Rows are points. The points of each table are mixes of a few directions, plus a little noise. How many directions does each table use, and how many do they share? Where both have some left over, give the other angles between the two spaces (their principal angles), to ten degrees, smallest first.
In the rows, 128 means zero.

First:
[[174 168  65]
 [142 143 104]
 [ 54  77 217]
 [163 105 139]
 [ 91 128 143]
 [158 160  81]
 [111 118 148]]
Second:
[[156 129 114]
 [189 129  99]
 [192 130  99]
 [ 93 126 145]
 [128 126 129]
 [ 12 126 182]]
Directions: first 2, second 1, shared 1

First (6 x 6):
[[148 182 149  83 111  69]
 [119 117 109 122 173 144]
 [166 166 182 128  84  77]
 [ 70 111  73 119  30 156]
 [142  99 147 172 150 153]
 [122  92 108 145 220 170]]
Second:
[[108 111 165  83  94 119]
 [172 162  36 227 211 143]
 [126 131 150 122 108 134]
 [176 166  38 232 211 146]
 [126 123 120 125 135 124]
 [ 98  90 143  62 115  98]
 [122 134 170 117  89 140]
 [113 115 153  95 105 121]
 [111 118 176  90  83 127]]
Directions: first 3, second 2, shared 0; angles 40, 60

First, 8 rows:
[[ 98 116 121 153  81 125 100 156]
 [159 174 186  54 192 147  92  60]
 [135 139 127 112 127 131 189  75]
 [ 88 164 138 157 134 141  69 176]
 [128  90 154  95  68 120  50 112]
 [134 139 140 113 142 133 121 114]
 [ 98 131  97 165  85 125 204 116]
 [184  70  59 176 193 104 201 214]]
Second, 7 rows:
[[ 83 166 143 132  86 141 134  91]
 [ 77 192 167 122 112 152  81 102]
 [105 124 110 162 104 125 133 158]
 [184 119 153  51 154 126 171  30]
 [130 119 119 148 144 125 101 177]
 [215  39  83 142 207  97 116 234]
 [102 137 122 139  89 130 158 104]]
Directions: first 4, second 3, shared 3

First, 9 rows:
[[126 130 130 122 112 133 127 124 138 130 128]
 [127 128 128 127 124 130 128 127 130 129 128]
 [145 116 112 171 249  87 131 155  53 111 124]
 [133 124 123 141 164 116 129 137 105 123 127]
 [126 130 130 123 114 132 128 125 136 130 128]
 [126 130 130 121 109 134 127 124 140 131 129]
 [121 133 134 110  78 145 127 116 159 135 130]
 [122 132 133 114  90 141 127 119 152 134 129]
 [126 130 130 122 111 134 128 124 139 131 128]]
Second, 10 rows:
[[140 143  95 141 123 143 156 110 131 134 119]
 [100 111 192 102 157 144 129 146 143  91 139]
 [147 136 129 151 106 120 124 115  97 118 146]
 [ 98 109 195 128 145 111 133 155 157 109 134]
 [134 122  84 112 132 137 114 125 136 154 109]
 [148  95  88 128 128 144 128 114 144 143  98]
 [133 152 127 153 119 137 115 140 110 140 143]
 [119 148 137 123 123 106 131 130 121 127 139]
 [121 149 138 130 116  94 117 135 111 133 145]
 [140 117  95 113 129 143 133 110 131 131 111]]
Directions: first 1, second 6, shared 0; angles 80

First (9 x 14):
[[ 58  83 143 123 125 111 152 115 156 102  83 129 123 132]
 [144 134 157 127 119 139 101 130 123 148 164 142 140 143]
 [190 135  53 121 137  78 157 164 146 121 115  20 125  62]
 [ 90  99 156 155 142 171 144  71 106  99  86 247 122 168]
 [131 158  86 120 135 123 136 147 123 125 118  95 114 113]
 [241  98  78 165 152 111 176 107 116 100 101 133 137  79]
 [122 144 170 116 110 138  85 142 129 162 179 127 139 152]
 [172 112 160 138 121 131 114 119 128 143 161 146 147 132]
 [  7 189 145  88 112 151  87 161 127 150 146 113 104 173]]
Second:
[[143 118 147 130 127 139 150 140 141 156 135 121 126 108]
 [132 126 133 128 126 130 134 132 133 138 130 126 126 122]
 [ 84 158  72  93  93  64  99 150 134 129 111 133  96 156]
 [135 126 136 139 143 145 126 111 116 110 129 131 142 129]
 [174  98 186 184 195 218 137  65  88  71 143 131 192 117]
 [142 117 149 141 143 153 139 117 122 124 136 127 142 119]
 [160 101 179 124 112 148 188 175 173 221 148 108 108  76]
 [ 51 182  25  83  90  31  54 132 113  78  91 144  93 193]]
Directions: first 4, second 2, shared 0; angles 50, 60

First:
[[147 166 116   7  56 240 105 197  76 162  91 147 137 110 127 116 100 177]
 [133 118 125 161 110 171 146 120 115 117 124 115 133 157 112  91 141 153]
 [140 113 126 156 156  75 112 121 155 131 135 135 117 122 129 164 126 105]
 [167  97 113 189 121 143 119 129 137 127 120 129 120 159 103 129 135 144]
 [122 126 130 141 125 138 140 119 124 120 130 120 131 138 125 111 135 134]
 [170 103 113 161 136 107  97 141 150 140 121 143 114 134 114 168 121 124]
 [127 119 130 152 151  88 125 115 146 124 137 128 123 125 131 145 131 110]
 [ 18 182 172  58 169  63 180  82 121 103 165 105 147  78 184 101 136  78]]
Second, 11 rows:
[[106 154 153  74 153 173 185 126 118 131 150  52  98  58 111 193 140 175]
 [ 97 117 174 197 167 138 158 110 140  76 132  95 122  99 109  89 129 117]
 [152 111 124 135 128 122 133  79 157 143 167 115 133 147 155 158 144 139]
 [123 107 117 190 120 105 133 118 132 102 102 122 132 155 102  52 110 128]
 [132 117 158 119 132 125 140 130 163 141 137  78  78  69 124 182  96 158]
 [162 142 106 103 148 134  73 147 118 113 105 182 180 125 125 104 116  92]
 [ 92 160 152  81 117 150 124 165  94 163 158 177 120 139 176 194 180  95]
 [129 114 145 178 135 106  75 147 138 107 113 198 151 147 145  86 120  63]
 [161 116  99 128 111 103  85 138 138 135 102 160 143 144 124 105  98 119]
 [146 150  72  57 105 142 134 122  95 163 133 134 153 164 133 149 153 157]
 [106 119 106 148  90 112 166 128 114 137 109  93  99 159 103  94 121 167]]
Directions: first 3, second 6, shared 1; angles 40, 60

First, 10 rows:
[[ 62 195 249 177 170 141 119 184 177 116 136  88 188 112 124 104 146 163
  123 100 124 144 114 107]
 [122 135 140 133 132 129 127 133 133 127 128 124 134 127 128 126 130 132
  128 125 128 130 127 126]
 [ 95 162 189 153 149 134 123 156 154 122 132 108 158 120 126 115 137 146
  125 114 127 136 121 117]
 [166  89  58  99 103 121 133  96  99 135 123 151  94 137 130 142 118 108
  130 144 130 119 136 140]
 [162  93  64 102 105 121 133  99 103 134 124 149  96 136 130 140 119 110
  130 143 130 119 135 139]
 [159  96  70 105 108 122 132 102 105 134 124 147 100 135 129 140 120 111
  130 141 130 120 135 138]
 [140 116 105 119 120 126 130 118 118 130 126 136 117 131 129 133 125 122
  128 133 129 125 131 132]
 [ 87 169 203 159 154 136 123 163 159 120 133 104 165 118 126 113 139 149
  125 111 126 138 119 115]
 [107 150 167 144 142 132 126 146 144 124 131 115 147 123 127 120 134 140
  127 119 127 133 123 121]
 [179  76  34  89  96 118 135  85  89 137 121 159  82 140 131 147 114 101
  131 149 130 116 139 145]]
Second:
[[181 113 104  83 149 144 137 120 147 132  82 129 101 154 130 100 154 138
   71 154 131 154  99 131]
 [155 127 132 152 146 130 137 131 139 126 106 143 128 151 127 151 130 119
  138 139  95 139 175 139]
 [100 123 186 137 136 129 120  60 132 169 178 120 134 136 152 147  88 155
  197 139 125 115 105  91]
 [129 126 108 115 124 151 118 123 139 139 142 125 110 122 143 109 124 132
  128 132 141 142 130 113]
 [130 136  86 128 113 129 127 179 122 100 111 131 127 111 114 115 148 109
   95 112 137 132 149 150]
 [103 117 154 114 123 134 122  82 127 163 153 116 129 132 147 132 101 149
  162 136 134 122  85 100]
 [102 163 173 185 130  84 130 152 107  86 178 137 158  94  96 145 128 112
  153  96 132  84 165 148]
 [126 120  79 108 100 123 133 179 110 110  74 123 136 123 114 127 148 111
   81 115 126 134 116 154]]
Directions: first 1, second 5, shared 0; angles 60

First, 8 rows:
[[128 124 143 134 106 112 106 145 108 139 111 102 121 125 116 121 129 117
  109 120 149  94 124 137 143 131 109 171 140 134 135 132]
 [ 91 116 120 103 179 163 100 128 136 123 125 142 127 144 197 141 134 113
  131 136 110 156 158 109 117 125 108  67 118 120 144 123]
 [173 156 101 144 119 119 223  83 171 103 175 182 147 112  69 128 114 180
  175 138  93 182  95 132 103 127 204  96 109 126  87 120]
 [ 68 103 136  98 177 165  44 157 108 140  95 107 115 151 225 140 142  81
  100 128 136 118 174 111 131 127  65  98 131 122 165 129]
 [157 144 118 141 113 116 177 109 145 117 150 150 137 118  86 123 121 157
  148 131 117 146 106 133 119 128 165 128 120 129 107 127]
 [ 87 107 139 109 152 146  61 156 106 141  98 102 117 144 189 133 138  91
  103 125 141 107 159 120 137 127  76 126 135 126 157 129]
 [182 159 101 146 117 118 232  77 173 101 179 186 149 110  60 127 112 188
  178 139  90 187  90 131 102 129 210  94 108 125  84 120]
 [140 118 166 150  61  84  79 172  75 158  86  57 111 118  84 108 130  99
   78 106 187  33 113 156 168 134  85 249 163 143 143 141]]
Second:
[[131 102 155  83 136 173 106 156 106 187 122 149  88 103  77 107 150 154
  144 103 166 124 143 173 121 103  72 152 171 127 111 170]
 [123 154  97 173 120  82 148  98 154  68 132 108 175 153 180 151 107 101
  114 152  87 130 112  81 134 152 187 105  80 130 147  84]
 [118 175  80 206 112  47 167  77 171  24 135  92 204 172 219 169  90  83
  101 171  61 132  99  47 138 173 230  87  46 131 158  52]
 [127 136 121 138 126 116 136 123 132 112 127 123 138 135 141 132 123 121
  123 135 119 129 125 115 128 135 141 121 117 130 130 117]
 [131 115 142 106 133 150 117 143 115 159 127 138 104 115 101 115 141 140
  135 116 149 125 137 154 126 114  99 142 151 129 117 151]
 [124 144 111 157 122  98 143 110 144  89 133 115 155 146 160 144 113 111
  118 143 104 128 117  99 132 144 166 113  99 130 140  99]
 [128 137 119 141 125 113 135 120 136 111 129 123 141 135 142 135 120 120
  124 135 117 128 124 116 130 134 143 122 113 130 133 116]
 [137  79 177  49 142 210  88 180  87 232 120 165  50  81  37  89 170 173
  154  84 199 125 154 209 116  86  28 169 212 125  97 205]
 [132 109 145  97 133 161 111 148 111 167 126 141  98 110  93 111 145 146
  139 110 156 127 138 158 124 111  89 145 160 126 116 158]]
Directions: first 2, second 1, shared 0; angles 70
